Each wall is flat, endless, passes through zero and stands at right angles to its row. A trip goes straight from one point to another. List the walls that it crosses, first one first.

Walls:
(1): [ 0.83 -0.07  0.73]
(2): [-0.50  0.26  0.54]
(3): [ 0.02 -0.39  0.12]
(4): [-0.21 -0.29  0.12]
(5): [ 0.41 -0.08  0.01]
(6): [ 0.70  0.08 -0.04]
(7): [-0.04 -0.31  0.02]
Trips:
[ 0.10  0.03 -0.23] to [-0.02 -0.40 -0.24] -> 7, 3, 4, 6
[-0.42 -0.04 -0.14] to [ 0.19  0.41 -0.05] -> 7, 4, 6, 5, 1, 2
[ 0.65 -0.25 -0.30] to [ 0.16 -0.25  0.41] -> 4, 2
[-0.30  0.52 -0.33] to [-0.17  0.00 -0.54] -> 2

Walls:
(1): [ 0.70 -0.64 -0.22 -0.16  0.07  0.33 -0.44 -0.31]
(2): [-0.03 -0.30 -0.54  0.57  0.35  0.49 -0.32  0.38]
(3): [-0.47  0.29  0.18  0.34 -0.25  0.28  0.11 -0.29]
(4): [-0.54  0.67 -0.23 -0.48  0.25 -0.05  0.32 -0.20]
Trips:
[-0.04 -0.31  0.28  0.23  0.62 -0.32  0.18 -0.28] to [ 0.16 -0.55  0.02  0.24  0.17 -0.04 -0.10  0.00] -> 2
[ 0.52  0.61 -0.25  0.07  0.43  0.01  0.38  0.76] to [-0.42  0.13 -0.84 -0.21 -0.51 -0.33 -0.05  0.39] -> none
[ 0.37 -0.36  0.21 -0.06 -0.37  0.09 -0.20  0.85] to [ 0.43 -0.22  0.31  0.02  0.45 -0.06 -0.37  0.13] -> none
[-0.35  0.22  0.01 -0.21 -0.30 -0.15 -0.53  0.12] to [ 0.22 -0.15 -0.16 -0.25 -0.07 -0.31  0.09  0.19] -> 3, 1, 4
[ 0.38 -0.53  0.07  0.17  0.38 -0.33  0.54  0.09] to [ 0.34 -0.82  0.04  0.05  0.21  0.02 -0.34 -0.45] -> none
[ 0.05 -0.27 -0.15 -0.23  0.43  0.34  0.31 -0.48] to [ 0.08  0.21  0.38  0.03 -0.13 -0.08 -0.20 -0.05] -> 2, 3, 4, 1

Walls:
(1): [-0.11 -0.17  0.07  0.45 -0.21  0.22  0.40  0.18 -0.25  0.16  0.18 -0.02]
(2): [-0.05  0.26  0.46  0.34  0.32  0.02  0.61 -0.19 -0.13 -0.43 -0.08  0.49]
(3): [ 0.04 -0.36 -0.16 -0.20  0.08 -0.05  0.16  0.07  0.33  0.41  0.41 -0.04]
(4): [ 0.48 -0.08  0.26 -0.40  0.34 -0.36  0.33 -0.42 -0.14 -0.24  0.33  0.24]
(5): [-0.24 -0.04 -0.69  0.45 -0.02 -0.62 -0.18  0.33 -0.74 -0.03 -0.31  0.01]
(6): [ 0.00 -0.14 -0.11 -0.41  0.01  0.29 -0.03  0.17  0.71  0.19 -0.16 -0.24]
(7): [-0.01  0.17  0.04  0.30  0.05  0.12 -0.14 -0.96  0.22  0.41  0.36 -0.68]
Trips:
[-0.47  0.24 -0.21 -0.03  0.39  0.06 -0.63  0.56  0.21 -0.36  0.16  0.36] to [-0.46 -0.29  0.08 -0.20 -0.58  0.28  0.11 -0.13  0.14 -0.01 -0.19  0.10] -> 5, 1, 3
[-0.12  0.22  0.35 -0.24  0.24  0.73 -0.02 -0.64 -0.12  0.40 -0.32  0.20] to [ 0.43  0.37 -0.02  0.11  0.19 -0.51 -0.23 -0.11 -0.38  0.32  0.24  0.10] -> 6, 5, 2
[-0.11 -0.58 -0.06 -0.21  0.76  0.11  0.14  0.20  0.23  0.44 -0.28  0.17] to [-0.54  0.04 -0.43  0.43  0.05  0.09 -0.19  0.65 -0.31 -0.29 -0.16 -0.14] -> 4, 5, 1, 3, 6
[ 0.25 -0.64 -0.34 -0.29  0.17  0.33 -0.08  0.26  0.29  0.03  0.28 -0.04] to [ 0.37  0.07 -0.32 -0.12  0.06  0.26  0.38 -0.07 -0.12  0.22 -0.02  0.83] -> 1, 2, 6
[ 0.21  0.64  0.38  0.47  0.45  0.37 -0.04 -0.39  0.65  0.71 -0.53 -0.41] to [-0.38  0.10 -0.57  0.11 -0.02  0.23  0.67  0.02 -0.20 -0.34  0.08  0.86] -> 1, 6, 7, 5, 4
[ 0.18  0.03  0.14 -0.07  0.16 -0.35  0.42  0.02  0.44  0.35 -0.16  0.25] to [ 0.09  0.42  0.36  0.18  0.64  0.51 -0.11 -0.42 -0.27  0.73  0.18  0.15] -> 7, 1, 6
[-0.29  0.11  0.31  0.18 -0.20 -0.15 -0.38 -0.79  0.20 -0.42  0.19 -0.20] to [-0.24  0.37 -0.50 -0.23  0.34  0.11 -0.54  0.23  0.43  0.34 -0.05 -0.06] -> 2, 4, 6, 3, 5
[-0.14  0.48  0.24  0.40  0.17  0.01  0.12 -0.13 -0.29  0.04 -0.06  0.51] to [-0.01 -0.33 -0.47 -0.49  0.29  0.19  0.18 -0.03 -0.42  0.61  0.41 -0.17] -> 7, 3, 2, 6
[ 0.31  0.08 -0.20  0.67 -0.07 -0.33 -0.10  0.28 -0.05  0.23 -0.26  0.09] to [-0.37 -0.05 -0.27  0.55  0.18 -0.70 -0.01 -0.13  0.05  0.38 -0.21  0.13] -> 2, 7, 3

Walls:
(1): [-0.38  0.10  0.25 -0.17  0.38  0.01 -0.30  0.22 -0.07  0.04 -0.13 -0.01
  0.16  0.03 -0.44 -0.44 -0.02 -0.36  0.05 -0.06]
(2): [ 0.23 -0.10  0.18  0.02 -0.63  0.51 -0.22 -0.60 -0.12  0.45 -0.54 -0.13
  0.70  0.33 -0.81 -0.48  0.08 -0.28 -0.24  0.18]
(3): [-0.61  0.29 -0.08 -0.42 -0.03  0.05  0.11 -0.40 -0.29  0.01  0.11  0.13
 -0.57  0.16 -0.05 -0.61  0.18  0.69  0.00  0.11]
(4): [-0.17  0.35  0.01  0.17  0.31  0.40  0.51  0.21  0.40  0.23  0.36 -0.11
 -0.09  0.24 -0.24 -0.53  0.04 -0.31  0.00 -0.22]
(5): [-0.56  0.17 -0.40  0.43  0.09 -0.43 -0.42  0.22  0.00 -0.38  0.73 -0.24
 -0.09  0.23  0.16  0.30 -0.13 -0.48 -0.22  0.17]
(6): [ 0.16 -0.52 -0.12  0.07 -0.25 -0.62  0.31 -0.18 -0.62  0.04 -0.33  0.10
  0.03 -0.20 -0.01  0.01  0.20 -0.23 -0.52  0.22]
(7): [ 0.22  0.39  0.23 -0.34 -0.08  0.42  0.63  0.48 -0.15  0.39  0.06  0.42
  0.09 -0.09  0.29 -0.47  0.08 -0.10 -0.32 -0.50]
Trips:
[-0.17  0.31 -0.36  0.09  0.26 -0.08  0.61  0.29  0.32 -0.24 -0.21 -0.20
 -0.13 -0.04 -0.39  0.48  0.16 -0.45 -0.46 -0.52] to [ 0.20 -0.19 -0.47 -0.66  0.22  0.15  0.09  0.39 -0.21 -0.12 -0.19  0.12
 -0.37  0.26  0.31 -0.08 -0.20 -0.19  0.49 -0.59] -> 6, 5, 3
[ 0.12  0.32 -0.28 -0.10  0.07 -0.03 -0.01 -0.12  0.15  0.08  0.19  0.04
 -0.73  0.27 -0.07  0.19  0.11  0.64 -0.47  0.68] to [-0.49  0.38  0.10 -0.18  0.33 -0.59 -0.35 -0.60 -0.23  0.36 -0.29 -0.03
 -0.23  0.04 -0.08 -0.17 -0.32  0.49  0.59 -0.21] -> 5, 1
[-0.44 -0.05  0.09  0.09 -0.51 -0.33 -0.23 -0.29 -0.05  0.32  0.20  0.09
 -0.31  0.65 -0.21 -0.22  0.31 -0.58 -0.31 -0.12] to [ 0.23 -0.34  0.27 -0.32  0.00 -0.05  0.20 -0.34 -0.34  0.14 -0.34 -0.19
  0.28  0.13 -0.55 -0.36 -0.39 -0.14  0.24 -0.38] -> 5, 7, 3

Walls:
(1): [-0.32  0.10  0.66 -0.15 -0.02 -0.34  0.13  0.98 -0.57 -0.35  0.66 -0.22
 -0.15 -0.63 -0.65  0.31  0.21  0.07 -0.04  0.40  0.18 -0.15  0.25 -0.23
  0.26 -0.20  0.61 -0.56 -0.07 -0.02  0.53  0.57  0.10 -0.05 -0.48  0.04
  0.25 -0.15  0.44 -0.27  0.36  0.07  0.69 -0.32  0.47  0.26 -0.58  0.28]
(2): [-0.22  0.01 -0.18 -0.44 -0.22  0.71 -0.17  0.26  0.39  0.50  0.37  0.14
  0.12 -0.58  0.02 -0.50 -0.31  0.07  0.21 -0.43  0.39 -0.23  0.19 -0.25
 -0.27 -0.16  0.37  0.03 -0.06  0.21  0.18  0.07  0.28  0.33 -0.06  0.20
 -0.33  0.38 -0.22 -0.37  0.00  0.20 -0.57  0.20 -0.09 -0.11  0.27 -0.01]
(3): [-0.12 -0.25  0.61 -0.05 -0.36  0.07 -0.07 -0.32  0.09  0.19  0.08 -0.05
  0.17  0.24  0.35 -0.28 -0.28 -0.14  0.06  0.37  0.41  0.42  0.07  0.40
  0.03 -0.18  0.25 -0.35 -0.58  0.22  0.18 -0.16  0.40 -0.03  0.21  0.36
  0.09 -0.13  0.09 -0.39  0.16  0.14  0.06 -0.57 -0.25 -0.41 -0.30 -0.12]
(4): [-0.35 -0.46 -0.15  0.48 -0.15 -0.05  0.13  0.04 -0.12 -0.11 -0.10  0.03
 -0.52  0.04  0.03  0.29 -0.01 -0.04  0.25 -0.09  0.11 -0.16 -0.76 -0.26
  0.53 -0.61 -0.29  0.07 -0.06 -0.23  0.26  0.25  0.22 -0.19 -0.02 -0.47
  0.72 -0.28 -0.08 -0.42  0.11 -0.56 -0.33 -0.20  0.21 -0.08 -0.44 -0.32]
(5): [-0.17 -0.18  0.18 -0.40 -0.46  0.34  0.09  0.00 -0.03 -0.24  0.30  0.06
 -0.02  0.01 -0.31  0.33  0.51  0.44 -0.23  0.06 -0.39  0.43 -0.08  0.02
 -0.12 -0.15  0.35  0.39 -0.26  0.44 -0.38  0.19  0.89 -0.25  0.18  0.52
 -0.32 -0.05  0.37  0.18 -0.15  0.07  0.40  0.91 -0.11  0.14 -0.17  0.34]
(6): [-0.37 -0.02 -0.36  0.17 -0.15  0.11  0.26  0.13  0.86 -0.47 -0.40  0.03
  0.16  0.10 -0.44  0.15 -0.10  0.43 -0.68 -0.48  0.03  0.48  0.71  0.76
  0.34 -0.21 -0.15 -0.12  0.41  0.27  0.24 -0.37  0.28 -0.36  0.40  0.44
 -0.13 -0.63  0.13 -0.26 -0.17  0.22 -0.42  0.03  0.21  0.27  0.38 -0.49]
(7): [-0.48  0.35  0.41  0.75 -0.19  0.77  0.13 -0.39  0.33  0.05 -0.17  0.25
  0.11  0.04  0.10 -0.47 -0.13  0.17 -0.22  0.44 -0.48  0.20 -0.30  0.39
 -0.45 -0.37 -0.05  0.20 -0.02  0.20  0.12 -0.47  0.18  0.50  0.08 -0.69
  0.16  0.26  0.41 -0.28 -0.54 -0.04 -0.37  0.10 -0.29  0.06 -0.38  0.16]
(8): [-0.32 -0.04 -0.06 -0.01 -0.13  0.04 -0.01 -0.22 -0.42 -0.24  0.32  0.03
  0.01 -0.12  0.32 -0.10  0.14 -0.28  0.28 -0.14  0.08 -0.34  0.05 -0.23
  0.03  0.18 -0.16  0.45  0.04 -0.26  0.00 -0.29 -0.69  0.12  0.27  0.09
 -0.05 -0.01 -0.09 -0.14 -0.66  0.51 -0.23 -0.08 -0.20  0.24 -0.44 -0.64]
(9): [-0.07  0.25 -0.35 -0.25  0.09 -0.36 -0.35 -0.07 -0.48 -0.36  0.15 -0.34
 -0.23  0.65  0.23 -0.24 -0.82 -0.23  0.54  0.35 -0.30 -0.02  0.35  0.09
  0.13 -0.17 -0.35 -0.33 -0.57  0.00  0.19 -0.06 -0.65 -0.28  0.60  0.07
 -0.30  0.06  0.00  0.33 -0.34  0.51 -0.44 -0.55 -0.49 -0.27 -0.35  0.03]
(10): [-0.41  0.05 -0.18  0.38 -0.45 -0.19 -0.39  0.20  0.01  0.02 -0.35  0.02
  0.37 -0.16 -0.40  0.22  0.28  0.49  0.46  0.36 -0.32 -0.35 -0.44 -0.17
  0.00 -0.01 -0.56  0.58 -0.40 -0.25 -0.13  0.28  0.19  0.18 -0.02  0.14
 -0.43 -0.13 -0.43  0.16 -0.08 -0.04 -0.38  0.42  0.00 -0.21 -0.13 -0.04]
(11): [ 0.07 -0.51 -0.63 -0.13 -0.07 -0.25  0.29  0.13 -0.26 -0.16 -0.11  0.38
 -0.45 -0.50 -0.19 -0.65  0.48 -0.06  0.25 -0.11 -0.48 -0.44 -0.36  0.18
 -0.05 -0.28 -0.08  0.22  0.27 -0.41 -0.36  0.35  0.12  0.24  0.31  0.22
  0.17  0.03 -0.36  0.49 -0.09  0.24  0.39 -0.10  0.04  0.23 -0.14  0.37]
Trips:
[-0.05 -0.12  0.47 -0.07 -0.78 -0.30 -0.03  0.83 -0.42 -0.43  0.57  0.65
  0.23 -0.17 -0.20  0.03 -0.34  0.25 -0.28 -0.47 -0.07  0.13  0.09 -0.25
  0.09  0.22  0.35  0.32  0.32  0.23 -0.15  0.36  0.11  0.13  0.17  0.13
  0.12 -0.39 -0.68 -0.01  0.33  0.33  0.27  0.65  0.07  0.01  0.61  0.01] to [ 0.32 -0.79 -0.08 -0.44  0.12 -0.27  0.36 -0.05 -0.13  0.15  0.45  0.36
  0.65 -0.05 -0.11  0.02 -0.02  0.23 -0.62 -0.53  0.26 -0.05  0.02 -0.18
 -0.16 -0.78  0.46 -0.10  0.15  0.27  0.35 -0.28 -0.10 -0.46 -0.22 -0.04
  0.00  0.02  0.10  0.15 -0.18  0.06 -0.11  0.43  0.02 -0.77 -0.08 -0.12] -> 10, 11, 3
[-0.29 -0.42  0.39 -0.70  0.24  0.15 -0.58 -0.60 -0.44  0.19 -0.15 -0.29
 -0.09 -0.03 -0.29 -0.35 -0.26  0.51 -0.03 -0.41  0.44 -0.47  0.37  0.16
  0.46  0.55 -0.09  0.10 -0.17  0.18 -0.25  0.17  0.26  0.12  0.18  0.24
  0.05 -0.13 -0.06 -0.24 -0.51 -0.33 -0.42  0.27  0.46  0.21 -0.26  0.05] to [-0.15  0.34  0.04  0.10 -0.04 -0.32 -0.57  0.10 -0.61  0.32  0.01 -0.73
  0.42 -0.18  0.23  0.11  0.04 -0.02  0.41  0.08 -0.34  0.12  0.26  0.22
 -0.08 -0.60  0.10 -0.53 -0.18 -0.51  0.69  0.37 -0.12 -0.24 -0.53 -0.03
 -0.16  0.10 -0.25  0.11 -0.39 -0.23  0.44  0.05  0.63  0.54 -0.45  0.30] -> 1, 6, 4, 5, 2, 3, 8
[ 0.04  0.10 -0.05 -0.39  0.12 -0.19  0.22 -0.29 -0.03  0.42 -0.01  0.14
 -0.37 -0.10  0.15 -0.69 -0.80 -0.22  0.30 -0.74  0.57  0.22 -0.07 -0.01
 -0.10 -0.23  0.12 -0.23 -0.56 -0.20  0.21  0.44 -0.32 -0.10  0.38 -0.51
  0.18 -0.42 -0.06 -0.44  0.11 -0.02  0.37 -0.60  0.49 -0.11 -0.03  0.33] to [-0.20 -0.22 -0.12  0.46  0.14 -0.01  0.15 -0.03  0.17  0.33 -0.39 -0.35
  0.01 -0.10  0.25  0.23 -0.12 -0.09  0.23 -0.27 -0.53  0.33  0.15  0.46
  0.63 -0.30  0.02 -0.70  0.02  0.02 -0.09 -0.05 -0.64  0.59 -0.20 -0.09
  0.69  0.77  0.07 -0.55  0.28  0.01  0.01  0.29 -0.17  0.26 -0.53 -0.13] -> 7, 11, 2, 8, 6

Walls:
(1): [-0.15  0.05 -0.27 -0.05  0.48  0.22  0.27 -0.13  0.19 -0.15  0.45  0.25
 -0.69  0.36 -0.28 -0.26 -0.06 -0.21 -0.12  0.67  0.57 -0.11  0.02 -0.64
  0.50 -0.08 -0.98 -0.10  0.10  0.59 -0.44 -0.29 -0.02  0.35  0.23  0.25
  0.44  0.71 -0.61 -0.13 -0.31  0.41 -0.09 -0.45 -0.42  0.01  0.11 -0.21]
(2): [ 0.35 -0.41 -0.39  0.13 -0.38 -0.31 -0.46 -0.51  0.01 -0.05  0.41 -0.21
 -0.30  0.46 -0.18  0.25  0.02  0.77 -0.51 -0.15 -0.09  0.19 -0.88  0.82
 -0.20 -0.15  0.48 -0.02 -0.35  0.48  0.22  0.16  0.70 -0.45 -0.02  0.06
 -0.08  0.17 -0.20 -0.21 -0.20  0.11 -0.27  0.08  0.36  0.45  0.19  0.02]
(3): [-0.26 -0.16 -0.01  0.02 -0.07  0.53 -1.07  0.23 -0.44  0.01  0.40 -0.13
  0.04  0.33 -0.23 -0.13 -0.26  0.08  0.14 -0.18  0.19 -0.56 -0.01 -0.33
  0.09  0.39  0.17 -0.20 -0.57 -0.40 -0.21 -0.06 -0.13 -0.07  0.48  0.36
  0.16  0.30  0.07 -0.01  0.56 -0.08  0.28  0.04 -0.12 -0.15 -0.41  0.07]
(4): [-0.29 -0.25  0.12  0.15 -0.27  0.36  0.50  0.08  0.03 -0.15 -0.38  0.30
 -0.03  0.05  0.48 -0.18  0.02  0.09  0.08  0.25 -0.57  0.18 -0.26  0.16
  0.07  0.18  0.21 -0.34  0.90 -0.33  0.18  0.14 -0.42  0.50  0.71  0.07
 -0.28 -0.17 -0.21  0.03 -0.89  0.45 -0.44 -0.48  0.15  0.26  0.54 -0.31]
(5): [-0.19 -0.18 -0.59  0.04  0.11 -0.12 -0.01  0.00  0.00  0.53 -0.43 -0.01
  0.30  0.47  0.26  0.32 -0.22 -0.07  0.19 -0.25  0.47 -0.25 -0.05  0.40
  0.07 -0.82 -0.23 -0.72  0.00 -0.09 -0.87  0.36  0.36 -0.46  0.05 -0.05
  0.16  0.04 -0.52  0.09 -0.26 -0.52 -0.10 -0.45 -0.48 -0.11  0.31 -0.06]
(6): [-0.24 -0.29  0.02  0.13  0.32 -0.37 -0.14  0.25  0.18  0.06  0.81 -0.02
 -0.09 -0.45 -0.40 -0.06 -0.14  0.22  0.15  0.19  0.55 -0.05 -0.10  0.03
  0.25  0.04  0.00  0.53  0.03 -0.18 -0.22  0.91 -0.13  0.08  0.12  0.06
  0.07  0.26  0.49  0.24 -0.02  0.12  0.08  0.49 -0.26  0.39 -0.15  0.11]
(7): [ 0.39 -0.63 -0.04  0.06 -0.33 -0.20 -0.19  0.26  0.38 -0.63 -0.42  0.04
  0.24 -0.22 -0.01  0.20  0.24  0.28  0.90 -0.22  0.70  0.24  0.03  0.30
  0.06 -0.23  0.19  0.37 -0.02  0.13  0.24  0.60  0.03 -0.29 -0.05  0.10
  0.33  0.30 -0.18 -0.07  0.17 -0.18  0.16  0.15 -0.25  0.54 -0.09  0.45]
(8): [-0.26 -0.17  0.18  0.24  0.23  0.08  0.06 -0.30 -0.45  0.14  0.54  0.40
 -0.21 -0.10 -0.11 -0.13  0.17 -0.05 -0.10 -0.40 -0.12 -0.16  0.00  0.24
  0.27  0.13 -0.35  0.00  0.03 -0.47 -0.10  0.03 -0.45  0.06  0.37  0.58
  0.03 -0.10 -0.19 -0.13  0.19  0.27 -0.03 -0.02 -0.35 -0.17  0.01 -0.03]
(9): [-0.24 -0.45  0.73  0.22  0.58  0.04  0.08  0.12  0.01  0.16  0.03  0.33
 -0.10  0.22 -0.21  0.32  0.18  0.76  0.11 -0.20  0.40  0.19  0.10  0.18
 -0.25 -0.25  0.17  0.24 -0.15 -0.51  0.36 -0.91 -0.36 -0.47  0.44  0.20
  0.13  0.60  0.46  0.43  0.10  0.13  0.04 -0.22  0.37 -0.01 -0.29  0.10]
(10): [ 0.22  0.16  0.06 -0.19  0.73 -0.02  0.28  0.03  0.59  0.16 -0.42 -0.73
 -0.19  0.15  0.51 -0.14 -0.12 -0.14  0.22  0.24  0.11  0.38 -0.03 -0.32
 -0.18  0.22  0.10  0.05  0.19 -0.10 -0.15 -0.26 -0.03  0.35 -0.06  0.01
  0.46 -0.30 -0.12 -0.16 -0.55 -0.03 -0.58 -0.72 -0.09 -0.61  0.07  0.34]
Trips:
[-0.11  0.02 -0.44 -0.42  0.19 -0.36  0.25  0.22  0.21  0.00  0.17  0.32
 -0.01 -0.15  0.29 -0.13  0.08  0.06 -0.47  0.29  0.10  0.24 -0.10 -0.52
 -0.30  0.36 -0.07 -0.08 -0.01  0.15  0.17 -0.23  0.51  0.71 -0.12 -0.18
  0.25  0.54 -0.25 -0.18  0.68  0.05  0.41  0.48  0.11  0.08  0.10  0.10] to [ 0.04  0.34 -0.14  0.66  0.51  0.07  0.18 -0.31  0.41  0.17  0.61 -0.23
  0.21 -0.39  0.21 -0.41  0.14 -0.49  0.41  0.25  0.10  0.64  0.26  0.21
 -0.28  0.01 -0.38  0.08 -0.30 -0.56 -0.03  0.21  0.12  0.24 -0.12 -0.11
  0.31  0.29 -0.18  0.08  0.19  0.14 -0.13  0.88 -0.07  0.27 -0.60  0.00] -> 10, 7, 8
[-0.42 -0.40 -0.17  0.33  0.51  0.09  0.07  0.43 -0.59  0.11 -0.03 -0.48
 -0.30 -0.44  0.04  0.15  0.09 -0.05  0.35  0.13 -0.43  0.28 -0.05  0.08
  0.56 -0.10  0.37 -0.65  0.29 -0.72  0.45  0.90 -0.11 -0.19  0.26  0.17
  0.15 -0.09 -0.49 -0.05  0.40 -0.36 -0.14  0.10 -0.04  0.35 -0.33 -0.56] to [-0.31  0.48  0.35 -0.40 -0.31 -0.43  0.23 -0.26  0.22 -0.10  0.31  0.07
  0.73  0.21  0.14 -0.46  0.24 -0.41  0.28 -0.34 -0.47  0.26 -0.05 -0.30
 -0.36  0.50  0.25 -0.67  0.39  0.03  0.10 -0.19  0.05 -0.26 -0.47 -0.06
  0.13  0.32  0.19  0.16  0.52  0.00 -0.64 -0.29  0.13  0.08 -0.36 -0.79] -> 7, 6, 5, 3, 8, 10
